Each wall is flat, endless, passes through zero and stands at right angles to its row. A trip goes straight from one point to another. Which walls does it cross, in order?

Walls:
(1): -1.8  1.2
(2): -2.5 -0.5
(3):  1.6 -1.5
(4): -5.8  0.4
(5):  2.0 -2.5
(6): 1.0 1.4
(7): 2.8 5.1
Trips:
-0.4  5.0 to -3.2  0.0 -> 2, 6, 7
 2.4 -4.3 to  0.2 -0.4 -> none

Walls:
(1): -4.4 -0.3  3.1  3.5
(2):  2.6 -3.4 -0.1 -5.6
(3): -1.1 -2.0  1.0  1.8
(4): -2.6 -3.3 -3.1 -2.1
(5): -1.1 -9.3  0.3 -5.8
(6): -2.2 -2.4 -1.2 -2.0
(7):  1.6  2.2  2.1 -3.5
(8):  3.4 -0.8  0.1 -0.8
(9):  0.7  0.3 -2.4 -2.9
Trips:
 3.5  0.9 -6.2  3.9 to  3.5 -0.3 -3.6  0.4 -> 4, 2
-2.8  6.3 -5.4  0.9 to -1.0 -0.5  0.0  2.6 -> 1, 4, 9, 3
 2.2 -1.5  0.0  4.9 to  0.5  2.1 -1.6  3.1 -> 8, 3

Walls:
(1): -1.8  3.5 -4.7  1.8  2.2  5.8 -1.2 -1.0  4.0
(2): -2.0  1.1  3.6 -1.7 -0.6  2.5  7.0  0.5  2.7
(3):  0.8  0.2 -1.2 -1.1  2.8 -2.3  2.7  4.6 -5.4
(4):  0.3  9.7 -0.3 -3.0 -0.9  0.6 -1.6 -2.1 -1.5
(5): -2.4 -1.0 -0.5 -1.3 -0.2  0.3  1.4 -3.1  0.3
(6):  1.3 -4.6 -4.3 -2.2 -5.1  0.5  0.9 -1.2 -1.0
(7):  2.5  3.1  3.7 -0.6 -0.9  1.8  2.9  2.7 -0.7
(8): -1.7 -4.1 -0.5  0.4  0.0 -1.0 -0.3  2.8  1.5
(9):  1.2  2.7 -6.5 -0.4  0.4  0.0 -1.1  2.9 -3.2
Trips:
-2.1  1.4 -3.0  3.6 -0.3 -3.7  0.9  4.4 -2.7 to  0.2 -4.7 -4.7  4.3 -3.1 -0.9  0.9 -6.0 -2.4 -> 6, 5, 3
-1.0 -0.4  3.4 -1.8 -7.8 -0.5 -0.4  5.0 -0.8 to  3.1  2.6  1.5  0.4  0.7 -2.7 -3.3  0.0  1.9 -> 4, 3, 2, 6, 8
 1.2  2.5 -4.5 -0.7 -0.6  1.8  4.0  3.3 -5.1 to -0.3  2.8 -0.2  4.1  0.0  1.7  1.6 -3.2  2.5 -> 6, 5, 3, 9
-1.7 -1.9  2.8  0.6  5.2  5.0  3.0  1.6 -1.9 to -5.2  3.0  1.6 -2.3  5.7 -2.4  2.4 -1.5  1.0 -> 8, 4, 7

Walls:
(1):  1.9 -1.4 -1.8 -0.4 -2.5 -2.0  3.8 -0.9 -6.1  4.8  0.7 -1.0  1.2 -2.5
(2): -4.9  0.7  3.4  0.3  2.2  1.0  0.1 -1.1 -1.6  2.5 -2.5  1.7 -7.8  1.7
(3):  3.6  2.6  1.7 -5.2  1.8  0.6  1.1  2.1 -0.5 -1.9  2.1 -1.7 -1.5  2.7
(4): -0.1 -2.3 -1.1 -1.6 -1.2 -0.9  0.9 -2.8  0.7 -0.7 -0.8  1.5  1.8  1.7
(5):  3.4 -5.3 -1.8 -3.1  1.8 -0.9  3.2  9.2  0.0 -2.1  4.3  4.4 -1.3  2.8
(6): -1.4  0.1 -4.5 -2.0 -0.1  2.6  1.8 -3.6 -2.8 -2.4 -1.8 -2.0  2.9 -2.1
(7): -0.2  0.2 -3.5 -3.8 -0.8 -5.2  1.1 -2.4 -6.0 -2.7 -1.7  0.6  0.8 -1.7
(8): -3.4 -1.2 -0.9 -2.4  5.3 -3.1 -2.7 -1.2  2.6  2.0 -2.4 -2.7  0.7  0.2
(9): -0.1  0.7 -2.9 -0.9 -0.2  1.3  0.3  7.2  0.4 -3.6 -0.6  1.5 -3.1  1.2
Trips:
 2.5  3.5  1.0  2.8  4.4 -2.1  0.8  1.1 -3.0 -1.4  1.1 -0.5 -4.4  3.6 to  1.6  1.5  4.0 -0.3 -4.8  2.7 -0.3  4.7 -1.4 -3.2  0.6  1.1  4.2 -2.3 -> 7, 2
 0.9  2.2 -0.7 -6.2  0.2 -2.9 -0.2  0.0  1.7 -3.2 -2.6 -7.7 -0.8 -3.2 to  1.7 -4.0  0.8  3.6  1.3  1.8  3.2 -3.3  7.1 -1.3 -2.4 -3.0  0.9  1.5 -> 9, 4, 7, 3
-3.5 -0.8  6.7  1.9 -4.3  2.0 -3.3 -2.5 -2.8 -0.7 -1.9  4.9  0.2  0.4 to  0.8  4.3 -1.0 -0.6  0.0  6.4 -1.4  1.5 -0.7 -3.1 -4.3  3.2 -2.4  1.3 -> 9, 4, 6, 3
-1.3  5.6  2.0 -0.4  3.1 -0.9 -1.2 -2.4 -3.7 -1.1 -2.9  1.2 -1.4 -2.6 to  5.1  1.1  0.3  1.1  0.0  0.7  5.3  3.6 -4.3  3.1 -1.8 -0.5  6.2 -3.2 -> 1, 8, 2, 5
 3.5 -2.2 -0.2 -0.7 -5.4  5.6  0.8  0.8  2.7 -2.9 -5.6 -0.3 -3.0  2.9 to  2.2 -2.6  8.6 -5.1 -3.2  0.8  3.2 -2.4 -0.7 -2.4 -4.3 -2.2  1.1  1.1 -> 5, 9, 7, 1
-2.4  1.3 -0.2  1.9 -2.7 -0.5  1.0 -4.4 -2.5 -0.4 -2.5  6.6 -4.4  0.2 to -2.1  2.7  2.1  2.1  1.8  6.0  2.2 -0.4 -5.0  1.3 -1.8  1.0  3.7 -0.2 -> 4, 7
